Rows are points. Two turns around zero, p and q, are shown by what they do to some points. Where does a point land after both, in the order given? Backwards means that the second turn is done in reverse. Each puzzle has new turns, and all numbers are rounded.
(in the rows, 128 means zero)

Turn p:
[147 132] => [146 134]
[91 92] => [95 88]
[192 110] => [194 117]
[ 97 154] => [ 94 151]
[112 152] => [110 150]
Turn q:
[109  90] => [98 98]
[141 157] => [150 151]
[76 96] => [ 69 114]
[178 141] => [180 124]
[136 155] => [144 151]
Where do these land?
p, then q: [134 144] => [137 142]
p, then q: [ 87 157] => [ 94 165]
p, then q backwards: [163  83] => [179 102]

Turn p:
[145 142 190] => [162 154 178]
[191 134 134] => [190 128 116]
[ 91  86 118] => [ 88  89 139]
[160 113 101] => [151 104  98]
[ 92 152 102] => [ 87 149 107]
[ 90 141 122] => [ 90 143 129]
Turn q:
[ 67 141 161] => [ 92 151 184]
[187 154 133] => [191 121 116]
[114 150 146] => [132 144 155]
[173  69 101] => [127  73  71]
[ 99 127 121] => [102 143 133]
[129 127 105] => [124 136 107]
Where do these land?
q, then p: [ 90 109  72] => [ 68 148  98]
p, then q backwards: [173 135 129] => [168 150 125]
q, then p backwards: [109 149 145] => [118 138 158]
p, then q backwards: [130 117 174] => [122 147 171]
q, then p: [189 104 126] => [152  74 101]
p, then q: [ 78 154 121] => [104 172 154]

Turn p:
[ 95 112 156] => [ 89 103 130]
[135 116 163] => [111 120 160]
[132 110 142] => [125 113 145]
[130 152 147] => [111 152 137]
[148 150  33] => [203 154  68]
Turn q:
[163 104 128] => [166 110 121]
[157 116 108] => [160 131 110]
[111 115 123] => [114 119 114]
[133 155 120] => [130 155 137]
[131  90  95] => [140 115  81]
[ 73 187 194] => [ 58 138 205]
Where do these land?
q, then p backwards: [136 155  71] => [133 185  99]
q, then p: [175 123 111] => [166 151 152]
q, then p backwards: [ 95 132 179] => [118 102 182]
q, then p: [107 102 151] => [121  88 124]

Turn p:
[125  84 116 109] => [128  95 119  92]
[161  78 170 159] => [151  60 147 158]
[ 82 132 147  95] => [121 149 168  89]
[ 85 161 124 123] => [100 170 147 118]
[167 163 109 184] => [120 138  92 197]
[147 149 102  99] => [147 155  96 114]
Turn q:
[ 86 132 124 168] => [ 77 141 114 148]
[185 130 108 194] => [164 154  78 187]
[117  87 138  75] => [132  73 160 102]
[142 131 103 111] => [146 121 110 108]
[162 144 145 131] => [160 150 138 138]
[ 76 145 150  89] => [ 89 130 168  85]
Where do these land?
p, then q: [130  90 119 156] => [107  88 121 143]
q, then p: [128 151  90  92] => [153 145 104  86]
q, then p: [105 180  81 104] => [137 180 107  75]
q, then p: [147 128 162 137] => [139 125 142 164]
p, then q: [104 102 162 142] => [117 110 169 150]
p, then q: [151  97 182 189] => [117 103 139 213]
q, then p backwards: [130 148 101  76] => [120 102 116  74]

Turn p:
[ 62 164 138 103 121 152] => [ 52 130 150 139 104 132]
[105 181 121  79 101 134] => [ 73 158 137 110  95  94]
[122 125 106 162  98 172] => [121 113  80 144  94 150]
[149 105  90 187 153 133] => [159 112  74 154 165 146]
[117  70 138  94 153  84] => [146  80 176 103 166 110]
[176 140 143 173 114 109] => [185 160 115 155 120 128]
[166 112 159  98 157 112] => [160 144 163  90 152 136]
Turn q:
[127 164 118 161 128 117] => [110 151 106 145 107 105]
[123 124 184  87  88  78] => [116 139 209  92 101 134]
[125 129 154 125 127 190] => [120 131 128 160 154 181]
[102 164 149  70 125  72] => [ 79 138 161  59 104 124]
[171 125  87 156 163 146] => [167 144  72 139 152 110]
[114  87 114 160 155 105] => [140  97 128 140 150  77]
[134 103  89 137 110 188] => [164  96  91 160 128 166]
Where do these land?
q, then p backwards: [121 128 148 114 130 115] => [120 130 140 105 137 126]
p, then q: [ 87 174 141 159  71 142] => [115 115 137 186  61 115]
p, then q: [ 78 156 110 201 156 144] => [110 101  78 200 138  93]
q, then p: [145  85 118  89 135  80] => [155 136 171  71 136 113]
q, then p: [174 144 104 116 130  92] => [128 164 126  97 119  82]
p, then q: [114 151 116 102 129 177] => [ 95  90 116 121 109 157]
p, then q: [147 118 158 161 165  98] => [137 176 117 148 169 121]
p, then q: [157  68 128  82 108 176] => [169  97 146  83 130 193]

Turn p:
[125 112 130 100 129 169] => [115 125 129 140 127 177]
[108 120 178 130 131 155] => [ 95 134 163 164 123 138]
[170 180 173 134 123 152] => [151 196 171 140 124 134]
[ 92 105  88 124  86  72] => [140  59 108  97  95  96]
[138 114 153 113 149 113] => [100 134 147 108 144 127]
[153 109  97 146 107 105] => [166 100 122 109 148 115]
[115 111 142 167 205 165] => [ 80 154 104 180 185 123]
[112 122  55 150  78  70] => [182  65  87  99 105  83]
[140 179 136  87 144 152] => [123 186 122 116 102 160]
Turn q:
[169 112 124 134  75 143] => [188 127 116 108 111 104]
[111  80 158 141 149 120] => [114  80 127 167 122 119]
[122 177 106  87 155 157] => [113 159 131  99 143 190]
[124 200 152 127 181 151] => [112 175 171 155 151 188]
[145 137  95 134 102 103] => [135 150 115 100 139  94]
[120  74 143 145 172 111] => [107  79 112 174 148 118]
[150 124 117 104  34  96] => [164 125 140  54 100  69]
[ 84 121 129 152 156 144] => [ 92 130 113 166 109 144]
Where do these land?
p, then q: [161  37 134 155 164  92] => [ 71  60 121 168 175 160]
q, then p: [178 135 136  78 123 110] => [ 90 152 146  96 158 163]
q, then p backwards: [114 110 154 126 178 162] => [107  95 126 123 118 185]
p, then q: [ 83 171 128 117  66 131] => [178 134 133 102  86  75]
q, then p: [119 154 130 139 163 117] => [108 149 118 159 121 110]
p, then q: [108 140  84  99  90 143] => [174 127  90  98 107 122]
p, then q backwards: [134 148 129 181 112 141] => [160 124 148 175 124 129]

Turn p:
[117  99 151 158 147 146 134  90] => [142 155 156 138 117 142 135  79]
[119 109 181 114 111 141 164 145] => [119 115 177 145 104 102 164 134]
[118 154  94 139 168 165 137  98] => [131 138 116 131 115 201 116 119]
[120 160  66 115 159  80 128  88] => [ 83 160  73  87 149 167 112 126]
[ 96  98 133 155 133 144 114 173] => [138 120 148 187 159 119 119 124]
[114 189 177 118  91  71  86  89] => [120 201 128  82  97  75  91 170]
[181 103 123  90 182 113  90 164] => [164 102 134  85 206 135 150 146]
[143 123  84  90  86 135 136 129] => [103  71 104 106 115 121 110 127]
[144 117 144 172  75 158 162 175] => [153  90 117 190  90  90 154 127]
Turn q:
[138 115  99  99  94 165  59  71] => [101 120 180 144  61 155  91  82]
[159 115 175 154 123 107 154 115] => [157 133 122 169 124 127 166 163]
[127 121  78 130 114 113  69 127] => [110 108 111 138  98 128  68  99]
[117  86 147 155 182 137 140 149] => [154  77 109 120 165 153 158 131]
[142 124 115 148 166 137 187 131] => [141 143  87 103 145 156 173 133]
[100 150 148  77  93  91 189 134] => [121 178 139 120 148  50 165 123]
[140 154 148 117 174 111 133 134] => [177 147 128 118 157 133 120 132]
[153 130 120  91 132 145 162 177] => [143 133 121  63 114 105 145 148]
[ 77 158 122 181  75 145  58 114] => [ 48 114 155 177 141 146  63 141]
Where do these land?
p, then q: [120 114 104  91  80  89 161 120] => [100 114 122 143 153  82 133  72]
p, then q backwards: [147 100 155 117 168 133  76 167] => [107 147 192 113 177 122 126 145]
p, then q backwards: [ 97 141  78 161 104  93 134  71] => [122 151  40 139 109 104 127 108]
q, then p backwards: [143 120 169 144 121 173  94 158] => [124 149 139  73 129 171 124 158]
q, then p backwards: [182 125 192 127 148 146 104 136] => [150 158 169 118 144 189 108 158]
q, then p: [ 80 151 120  53 144 147  94 116] => [135 180 184  62 120 121 117 130]
p, then q: [135 112 142 122 192 179 100 103] => [163 132 186 112 106 174 148 155]
q, then p: [175 165  98 159 116  96 151 140] => [126 103  68 142 132 138  95 169]
q, then p: [100 139 131 166 116  94 182 132] => [ 97 149  89 159 149 170 146 138]
p, then q: [101 114  90 138  91 130 185 139] => [ 67 106 104 161 144 131 147 102]

Turn p:
[129 118 136 138 106 137 158 127 108] => [137 114 120 111 114 138 160 117 125]
[150 140 162 122 131 120 141 103 100] => [140 113 144 101 150 103 157 138 116]
[134 132 107 144 127 165 100 133 107] => [142 126 127 125 108 157 113 168 119]
[141 156 131 118 116 169 156  93 106] => [151 148 128  73 139 144 156 146 128]
[118 117 133 128 150 134 113 114 183] => [129 134 126 140 164 140  85 105 140]
[115 127  89 145 138 106  94  98 143] => [117 149 100 166 154 136 109 146 103]
[164  77 139 122 144 102 134 174 182] => [105  78 107 142 123  97  84  89 172]
[155 135 108  99 111 116 123 141 102] => [105 133 119 108  99 100 132 152 121]
[128 182 140 141 156 140 168 115 126] => [164 154 144 121 155 124 163 141 166]
[129 105 113 125 134 121 114 153 134] => [106 114 122 145 111 129 108 128 134]
[113 135 146 141  94 132 116 132 136] => [154 134 133 131 111 130 122 105 104]
[ 61 113 130 114 129  95 119 153 110] => [ 88 139 165 173 107 138 146 101 108]
Turn q:
[ 91  85 122  99 112 118 127 132 118] => [139 132 101 115 161 148  85 138 117]
[104 117 132 146  88 137 166 151 126] => [103 136 114 116 107 164 103 157 150]
[120 104 104  96  87 114 154  90 143] => [129 129 130  83 133 105  66 132 133]
[139 155 147 137 155 141 157 142 105] => [112 133 149 131 110 141 166 152 106]
[156 133 169 150 143 155 139 114 123] => [108 107 174 150 110 142 142 124 118]
[114 151 147 123 123  83  92 113 140] => [107 117 113 136 173  91 140 119 147]
[127 154 121 130 138 150  95 151 114] => [136 161 120 161 126 129 154 117 126]
[177 107 110 135 156 136 111 139 101] => [159 110 120 153  95 124 140 112  86]
[116 148 108 156 149 107  99  93 156] => [125 120 123 106 144 106 157  76 152]
[136 125 120 109 130 139 139 155 153] => [161 134 135 128 120 131 126 152 144]
Where do these land?
p, then q backwards: [152  82 118 113 113 132 109 141 140] => [135  95 124 151  96 105 141 110 112]
p, then q: [ 31 141 130 120 142 132 111 153 144] => [ 56 141 178 155 127 148 149  97 153]
p, then q: [129 142 161 142 117 102 123  97 145] => [122 101 130 120 124 106 153 119  89]
p, then q: [131 138 111 139 120 133 167 147 142] => [137 132 141 103 107 109 118 125 158]
p, then q: [135 143 122 120 158 107 117 121 122] => [128 117 111 128 140 139 160 140 138]
q, then p: [128  72 118 128 157 133 132 150 114] => [123  98 112  93 110 150 121 168 128]
q, then p: [115 152 114 130 129 136 124  78 124] => [119 155 154 121 162 114 144 122 108]
q, then p: [151 150 112 120  86 122 130 134  88] => [131 156 123 165  93 114 144 133  98]
p, then q: [156 149 131 159  79 137 134 139 110] => [133 123 113 131  84  92  97 152 116]
q, then p: [150  85 169 115 149 139 154 123 143] => [130  64 152 112 117 139 109 123 124]
q, then p: [129 152 121 122 157 135 108 126 135] => [139 127 122 120 151 110 154 128 144]

Turn p:
[115 107 110 129 131 173 162 117 109] => [122  89 109 145 156 148 151 107 111]
[144 134  87  95 145 142 130 132 127] => [144  94 123  89 150 131 129 135 135]
[110  90 100 121 162 128 100 139 108] => [102  93 127 130 163 100  98 144 127]
[122 148 124 152  93  31 179 142 156] => [142 183  80 106  60  68 147 117 105]
[128 161 171 114 140 141 103 113 111] => [113 159 151 123 135 176 110 141 133]
[168  75 119 123 132 125 145 107  91] => [134 124 149 125 182 100 138  90  98]
[108 146 170 129 151 136 132 126 117] => [ 98 155 125 138 134 160 132 148 124]
[108 121 176  90 121 181 100 124 164] => [ 87 108 181 138 110 173 148 136 166]
[113 147 140 141 146 176  85  88 183] => [119 123 135 154 127 169 118 124 214]
[160 157 124 159 119  50 152 175 137] => [174 181 104 112  93  73 135 161 102]
[121 164 118 144  73  54 138 132 119] => [152 168 102 107  64 102 100 109  93]
[137  86  96 141 124 200 110 142 113] => [147  57 149 171 163 136 127 125 127]
Turn q:
[170 146 137 147 120 120 159 137 165] => [137 162 126 134 141  99 178 120 144]
[156 119 120 128  74 127 113 135 114] => [128 124 147 132  74 103 132 125 148]
[109 172 148 117 170  81 157 159 108] => [142 173 145  98 151 175 148 150  83]
[115  61 159 153 104 124 155  92  92] => [105  58 132 165 108 116 156 137  84]
[ 74 139 116 101 114 128 112 105 154] => [ 69 130 131 113 143 138  90 125 138]
[106 135 152 103 139 146 129 152  83] => [143 112 151 127 120 188 123 134 124]
[143 125 110 181 159  98 170 174 181] => [147 188  94 158 164  96 164 176 120]
[122  97 134  65 168 126 101 109  89] => [147  66 134  73 136 155  99 139 118]
[ 91 118 124 136 128 157 132 116 174] => [ 90 124 111 156 164 125 112 128 150]
[185 158  59 136  80 142 130 101 128] => [125 155  82 110  63  90 138  82 162]
[136 137 148 141 153 160  50 128 120] => [175 116 154 141 144 124  67  93 136]
Where do these land?
p, then q: [164 148 111  68 137 105 127 114 122] => [131 104 148  67 144 152 135 127 157]
q, then p: [ 84 136 163 165 171 136 144 118 101] => [134 123 115 169 192 156 109 132 108]
q, then p backwards: [ 64 132 134 129  74 115 153 214 139] => [102 152 227 140 154 145  90 165 147]
q, then p: [160 140 117 102 121 101  97  54 142] => [ 77 140 139  65 127 111 104  87 131]
p, then q: [177 124 150 121 129 152 149  70 130] => [128 116 105 114 177 140 161  75 126]
q, then p: [113 125 123 173 169 130 156 149 142] => [166 127  88 139 160 128 118 159 119]
p, then q: [118 129 153 120 113 116  99 194 156] => [122 149 186 158 103 128 146 164 138]
q, then p: [138  99 107 111 147 182 110  81 113] => [122  88 145 129 154  84 115  85 162]
p, then q: [110 105 115 120 101  94 131 160 151] => [ 97 129 154 118  94 110 139 158 110]
p, then q backwards: [156 160 103 148 140 176 118  73 114] => [127 157 140 116 184 192 116 139 128]
p, then q: [122 110 131 153 106 102 124 183  98] => [153 140 157 139  78 127 125 144  88]

Turn p:
[118 130 140 144 140 138 154 165 112 144  62] => [ 98 173 153 145 108 136 148 143 108 130  80]
[132 134 145 147 129 123 133 104  96 133 147] => [140 117 132 138 125 113 132 115  91 114 147]
[163 134 145 112 106 144 114 117 110 118 121] => [143 103 147 140 125 160 104 122 113 129 124]
[106 178 119 120  89 151 136 141 161 112 143] => [ 86 130 124 128 127 168 130 102 167 113 162]
[160 111 134 124 120 154 155 105 107 131 134] => [136  84 128 129 119 141 135 133 100 108 110]
[119 129 110 117 138 127 122 107 130 114 132] => [141 127 112 127 149 124 123 118 139 116 125]
[112 148 124 114 129 138 125 162 127 156 126] => [ 92 143 131 111 127 135 131 109 126 154 122]
[146 124 100 146 147 128 117 137 161 110 143] => [153 133 108 115 139 142 153 149 153 141 144]
[109 120 126 167 140 117 117 104 107 164 133] => [136 132 113 154 122  83 149 112 102 142 134]
[142 128 123 114 139  91 124 115 225 113 146] => [164 121 135  93 118 116 138 139 220 127 151]
[110 117 149 122 120 135 117 138 104 119 149] => [107 119 135 131 148 119 106 136 106 130 145]
[149 109 122 119 101 107 129 119 110 121 140] => [144 110 111 125 109 129  95 139 115 121 134]
[108 110 123 129 141 140 123 157 140 134  86] => [106 155 133 140 136 126 136 149 143 148  92]
[117 121 133 118 152 100 124 125 102 123 130] => [141 147 130 115 142 101 110 127 108 122 124]
Turn q:
[127 120 140 121 101 133  98 101 106 142 137] => [126 135 123 133  95 131 105 125  96 113 149]
[145 150 160 134 106 109 139 128 137 156 167] => [154 139 116 122 104  98 146 141 142 124 173]
[146 158 129  88 144 121  98 127 146 101 103] => [111 137 136  93 155  91 109 104 123 104 107]
[108 149 128  93 147 105 104 152  99 103 131] => [ 82 107 113  98 122 104 139 135 116 109 103]
[119 118 132 145 121 158 157 137 123 157 145] => [147 136 128 132 124 164 146 156 131 142 149]
[129 142  89 151 153 141 154 115 146 116 118] => [126 139 116 154 178 144 138 115 146 137 118]
[138 131 101  94 107  90 154 123 133 131 113] => [142 113  88 106 132 110 110 104 135 159 119]
[155 136 132 135 121 155 118 143 112 139 109] => [156 149 133 122 127 138 128 140 112 106 107]
[129 109 133 118 109 163 164 133 141  99 104] => [149 115 145 103 139 175 121 105 149 128 121]
[133 124 149 125 166  99 107 121 114 122 152] => [108 100 141 142 128  88 143 137 108 115 139]
[112 100 112 160 147 146 113 145 137 126 158] => [108 121 147 165 133 146 123 169 145 127 130]
[112 125 136 135 136 124 150 136 159 156 113] => [135 146 146 123 132 128 142 130 142 171 133]
[111 101 124 165 106 121 108 105 112 118 111] => [121 128 134 171  93 148 114 105 120 128 116]
Where do these land?
q, then p: [137  95 101 150 116 127 138 139 144 133 114] => [138 124 140 149 113 137 152 133 136 166 119]
q, then p backwards: [120 144 103 143 125 143 120 173 154 130 148] => [111 105 116 125 129 123 132 154 166  98 106]
p, then q: [148 156 108 127 147 116 112 139 148 154 105] => [160 166 117 110 143 124 125 111 118 139 149]
p, then q: [ 92 136 117 138 142 135 124 105 123 118 109] => [117 133 125 156 151 118 152 104 138 127 119]
q, then p: [109 129 149 106 149 141 108 110 111 159 130] => [102 132 130 116 137 119 107 111  84 120 139]
p, then q: [158 130 116 160 112 128 116 158 104 120 140] => [141 138  99 127 121 152 132 171 118 108 131]
q, then p: [112 104 169  99  98 170 134 117 123 153 153] => [ 97  75 134 107 147 152 101 123 104 142 154]
q, then p backwards: [157 131 149 129 135 106  98 106 139 102 169] => [ 94 120 162 135 110 108 140  87 131 117 153]
q, then p: [135 112 117 141 131 125 168 131 107 126 126] => [133 109 114 129 116 135 155 148 118 132 102]
q, then p: [138  93 137 102 139 118  99 135 126 144 129] => [125 135 142 131 124 112  90 140 105 156 130]
q, then p: [131 132 167 138 157 107 128 111 115 110 100] => [141 121 145 141 110 100 121 132 109  81 119]
q, then p: [131 148 118 105 114 146 158 110 119  92 127] => [146 103 106 122 168 135 134 124 143 109 107]
q, then p: [ 96 154 113 126 100 103 162 131 153 125 113] => [124 111 107 123 112 119 145  87 173 128 112]
